Each row of a before or after table is a point. One or more steps were done to the points. Then noise was added and the rows were shuffled. The steps act on columns, c1 being the first. Write out the steps. A step turns or swaps two columns, mirrors them in a line or flattens them onto one, adds a multiple of one to another, or multiplies or shifts one. Angles are multiples of 10 degrees, from the lower column toward the higher: turns from -170 to 170, lines from 10 to 170 but not 90. Use the fewest steps. Two steps may share a column if one is a turn and the other turns, adds or multiplies; they go together, in the order done. Otherwise the lowest column goes first.

Before:
[[-51  32 -10]
 [  9  40  -7]
 [ 28 -12  15]
 [-60  30  25]
 [  5  14  12]
 [ 22 -23  23]
 [ 25 -37 -14]
 [ -8 -32   5]
 [-34  33   4]
 [ 11 -25  20]
 [ 12 -39  -9]
 [ -3  20 -38]]
After:
[[ 32  -6  35]
 [-45  17 -27]
 [  5  -9 -42]
 [ 16  25 -33]
 [ 34   3  19]
 [-50  40   3]
 [-26  26 -24]
 [ 15  22   0]
 [ 25 -31  15]
 [ 16 -10  34]
 [  2 -23  27]
 [ 31 -38  12]]
Steps: shift c1 by 10; turn c2 and c3 by -40 degrees

Before, 11 rows:
[[ 31 -14 -23  -8   1 -21 -38   1]
 [ 27  18  -5  60   9   5 -17  21]
 [-37 -12  49  37 -17  34  17 -47]
 [-38  -7  -2  17  10 -14   7 -13]
 [ 31 -18 -23  12 -21  -3  32  17]
 [ 29 -23  39   2 -11 -48   5 -24]
 [-22 -17 -12  23  40  33  26  -4]
 [-11  35  37   9   9  19   8 -18]
 [  2  31 -17   6  10  22   6  43]
 [-32 -10 -26 -24  23 -15  35  22]
 [-14  -8  19  23  20  29 -21  18]]
After (11 x 8):
[[ 40   3  -7  18   8 -11   1 -18]
 [ -5  -4 -15   1   7  15 -10  45]
 [ 38  -3  19  37 -18  35  48 -48]
 [ 10  -2  20   8   8   9  35 -19]
 [-28   7  21   0  -7 -42  32 -24]
 [-28   0  10  62   6   1 -14  21]
 [ 26   2 -44 -26  21 -13   4  25]
 [-32   4 -41  16 -23  -3   1  15]
 [ 18  -4  28  24  20  28   1  17]
 [ 22  -8 -27  22  38  35   5  -4]
 [-32   2  12  -8   0 -19 -40   3]]
Steps: multiply c1 by -1; flatten c2 and c6 onto the line at 100 degrees; turn c3 and c7 by 50 degrees

Before, 12 rows:
[[-24 -10 -16   4  19 -12  -3 -25 -19  13  -5  45]
 [-12 -19   1 -24  -4  41   8 -22  15  -3   2  25]
 [  0  -8 -14 -14 -15 -28 -22 -27  13  12  -3 -29]
 [-28  19  -4 -16 -30 -34   4 -35  14 -19 -25   5]
 [  6  -4  15  10  22  -3  -7  10  18   6 -19   9]
 [  5  40   8  19  10  -8 -16  -1  14 -13  -3  18]
 [  6 -17  -3   8 -16  -4  12   3   9  23  11   7]
 [-14  27 -18  -3  21 -15  21 -25 -18  -2  15   1]
 [ 28 -18  17  17  -2  -1   9  -7  12  -5  17  10]
 [  5   3  27 -33 -28  -6  14   3 -12   1   2  20]
 [ 22  17 -19  22   7  -6  -5  -2   4 -24  -5  -8]
 [ 28  35  -6  22  31  -1  -5 -17  -5  14 -19   6]]
After (12 x 12):
[[ 15  28 -15  -2  21  -6 -12 -22  18   5  27  -4]
 [-29 -19   0  19  -3  -4  -9  -3 -12  -3  17   0]
 [  2 -19  27 -22  -4  32 -10 -20 -14 -23   8 -27]
 [-11   4  59 -32 -28 -19   6  -2  12   1  12 -17]
 [  8 -12 -18   5  20   6 -10 -23  19  16  -5 -50]
 [ -6 -18 -11   8 -15   0   1   4  -8  22  15  -5]
 [ 12  -8   0 -14 -14 -26 -24 -17 -14  26 -17  29]
 [-30  35 -27  22  29  21   1 -21   5  12 -16   4]
 [ -8  -5   6  10  22  12  12   5 -19   6 -20  -5]
 [-18  20 -41  21   7 -14  -1  -2  -4 -19  -9  14]
 [-12  40 -13  18   9  -9  -7   4 -14  -6 -14 -15]
 [ 25  19  12 -16 -30 -52   1 -42 -14   1 -15 -13]]
Steps: turn c1 and c12 by 160 degrees; add -1 times c4 to c3; turn c6 and c10 by -30 degrees; add 0.5 times c5 to c6; turn c7 and c11 by 50 degrees; turn c7 and c8 by -30 degrees; multiply c9 by -1

Before:
[[-47 -15 -36  -8 -45  24  42  -8 -24 -16 -43  27 -55  23  21 -16  48   2]
 [-12  16 -10  14 -45 -17  29 -12  31  10 -31 -29  23   7  53 -22  34  -4]
 [  8  -5 -49  18  40  18  -9  30 -23 -17  30 -25  -7   5 -38  21 -17   5]
 [-11 -36   5 -19  13  38 -34  60  -9   1   9   0  24 -42 -27 -11 -26  24]
 [ 40 -23 -34  -6  27  33  57  10  27 -31   6 -56  20 -54   2 -31 -31 -24]
 [ 12 -17  33 -11  11  -1  -8  49  21  25  34 -49 -44 -44   0 -43 -27  28]
 [-18  32  27  34 -20  -5  -8  34  26  26  15  21  18 -18 -11  27  -7 -25]
 [ -2 -33  30  29  40  37 -14   9   4 -19  14  29  -7  -3 -30 -39 -16   3]
 [-45  -2 -46  -5  -6  -9 -26  -5  -5 -38  32  29 -53   3 -38  16  47 -28]]
After (9 x 18):
[[  7  -5 -48  12  40  17  -8  10 -22 -17  11 -25  -8   4 -39 -10  39 -23]
 [-14  16  -9  26 -44 -17   8  16  30   9 -13 -27  22   8  52  17 -37  25]
 [-18  33  26  26 -19  -5  -9  20  26  26 -11  22  20 -17 -12 -14  38 -27]
 [ -3 -34  31  18  41  36 -12 -14   4 -19   6  28  -8  -3 -31  39   6 -12]
 [-49 -15 -36  14 -46  24  16  29 -25 -15 -14  26 -55  22  23  12 -40  37]
 [ 13 -14  32 -13  12  -1   1   1  21  24  27 -48 -44 -43   1  58  43 -15]
 [-45  -2 -48 -18  -5  -8  -8  35  -4 -38  -8  30 -51   3 -40 -17 -31 -40]
 [-11 -37   5 -33  13  37  -9  14  -8   3  19   0  22 -39 -26  31  59   7]
 [ 39 -22 -33  23  26  31  20 -25  28 -31 -12 -57  21 -53   2  32  20 -16]]
Steps: turn c4 and c7 by -30 degrees; multiply c7 by 0.4; turn c8 and c16 by 160 degrees; turn c8 and c17 by -130 degrees; turn c11 and c18 by -60 degrees; multiply c11 by 0.7

Before, 14 rows:
[[ -8 -16  -3  17 -29   8   4 -26  -2   3  -2   5  -3  -2   8   6   1 -10
   -7  -6 -10   5  11  10  22   7  19  15   5  -4   3   4]
 [ 32 -13  13  12 -11  13  22  15  -4  -1  -9 -15   6   3   4  -1   2   0
   -7  10  -5   6  10  -5  20  -3  18  11  -6  -3  -1 -17]
 [ 36 -10  26  11   3   7  -2   3 -22 -24   0   1 -12  -9   8 -11   5   8
   -7   7   3  -3 -17   5   3   4  19  -8  -7   0   0  -2]
 [ -6  -5  -7  10   4   2   8  10   5  -2 -11   2 -10  -4  -5   2 -11  -6
   16  -2   4  10   8   3  18   9  19  -7  -5  -1 -12  -5]
 [-16 -19   3  12  -3   1   8   4   4  -2  -8  -5 -11 -37  -7   5  14  -4
   23  -5  -6   4  10   7  15 -15  10  13   5   0   2  -6]
 [  7 -10  17  15   2   9  -3  10 -22 -20 -12   4  -4  -5  -6  -2  12  -4
    0   8   1  46  12   6   5   8 -35 -10 -23  26  -5 -12]
 [-13 -22  -1   9  -4  14   0   8  -8   0   4 -26 -12  -9 -10   7   7  -1
    2   1  -6   1   9   2 -26  -5  20  -3  -1  -8  -8  -7]
 [ -9 -22   4   4   6   4  -5  -2  -3  -2   1 -10 -10  -2 -10   4  -1  -4
    2  -2  -1  -4 -12   2  13 -44  17 -10   1  -1 -44 -12]
 [  6   3   5   7   7   7  21   8   0   2  24   2   2  -1  27   3  -6   2
    3 -10  -2  -6  12  22 -23   7  18 -10  -2  -3 -16  -8]
 [ -9 -23   2   3 -11  -8  -1   3  -8  -3  -6 -13  -1   3  -9   6   8 -13
   -2   6   4  -6   8  15  18  -5  13  -5   5   0 -12 -14]
 [-18 -13   8  26  -8 -50  -3  15   7  -3   4  -3  20   3  -2   1   8   4
   -2  -5 -17  -3  12  19   7   3   0 -10 -27   0   1 -13]
 [ -3 -13  10   3   4  -8   5  19  -1   2  -1   5  -4   0  -8   6  -4   2
   -3   4   1  -5   6  -5  20   6  10  -7   5   2 -30 -18]
 [  3  -5  -2   3  -6   8  -5   4   4  -8   2   0  -2   1  -5   6 -22   5
   -8   6 -38  -5   6  27  -9   5   9 -10 -15  -6  -4 -15]
 [  0  -9  -5   3  -4  11  17  12   7  -4  -5   4 -12  -4   4 -60   8  -8
   -3   3   3  -7  -5  -2 -17   6   7  15   3  -8  -2 -11]]
After:
[[ -4  -6  -7   4  -5  10  -5   4   3  -7   2  -1  -3   2  11   8 -21   6
   -6   4 -38  -4   5   1 -10   5   9 -11 -10  -6 -13 -18]
 [ -5 -21  13   9  -4  17   0   7  -8   1   3 -23 -14  -8  -2   5   7   0
    1   0  -6   3  10   2 -25  -7  20  -5 -10  -5 -34  -6]
 [ -4 -23   4   7 -10  -8  -2   3  -9  -3  -8 -12  -5   4  -8   8   8 -11
   -3   7   3  -8   9   1  18  -3  12  -7  -8   0   6 -14]
 [ 29 -10 -26  13   1  12  -4   1 -24 -25  -2   2 -13 -10  10  -9   5   8
  -27   6   4  -4 -17   0   2   3  18 -10   4  -1   2   1]
 [  7 -19  23  12  -2  -3   8   4   1  -3  -8  -6  -9 -36  -7   4  13  -5
   11  -4  -7   6  11  -3  15 -15   8  13  -7   0  17  -6]
 [-12 -16   1  17 -28   5   6 -28  -3   3  -4   6   0   0  -4   7   0 -12
   -4  -5  -8   6  12  -2  23   4  21  15   9  -3  26   6]
 [  1 -12   5   4   3  -5   5  20  -2   2  -2   5  -5  -1  -9   6  -4  -1
   -8   3   2  -6   7   0  18   8  10 -10  -4   4  -8 -17]
 [ -7 -13  17  24  -9 -49  -2  17   5  -1   4   0  22   2  25   2   9   3
  -10  -4 -17  -5  11   2   8   5   1 -11 -12  -2   8 -12]
 [ -5  -9  -3   4  -7   9  18  11   6  -4  -3   3 -12  -2  -1 -63   8  -8
    2   6   2  -6  -6   3 -19   6   5  15   7  -7 -19 -11]
 [ -2 -22   8   3  10   9  -5  -3  -3  -3   1  -8 -10  -1  -4   1  -1  -5
   -2  -4  -2  -3 -13   0  11 -46  20  -8  -8   0 -29 -12]
 [ 14 -10  -4  16   4  10  -3   7 -22 -22 -12   3  -2  -5  21  -3  14  -4
  -12   6  -1  48  14   1   7  12 -35  -7 -11  28  -1 -11]
 [ 19 -12 -25  14 -12   9  21  17  -7  -3  -9 -19   5   1   8   1   2   1
  -16   8  -5   7  10   1  18  -4  18  13   2  -1  18 -17]
 [  7   5  -1  10   7   8  20  11   1  -2  25   3   2  -1  13   1  -6   0
   -1  -9   0  -5  11   3 -22   6  15 -11  24  -1 -36  -6]
 [  3  -6   9  11   5   3   9   8   8  -3 -11   3 -11  -6   3   2 -10  -7
   15  -2   4  10   9   0  16   9  18  -7  -8  -2   4  -5]]
Steps: turn c3 and c19 by -50 degrees; turn c1 and c3 by -60 degrees; add -0.3 times c28 to c6; turn c15 and c29 by 70 degrees; multiply c24 by 0; add 1 times c25 to c31
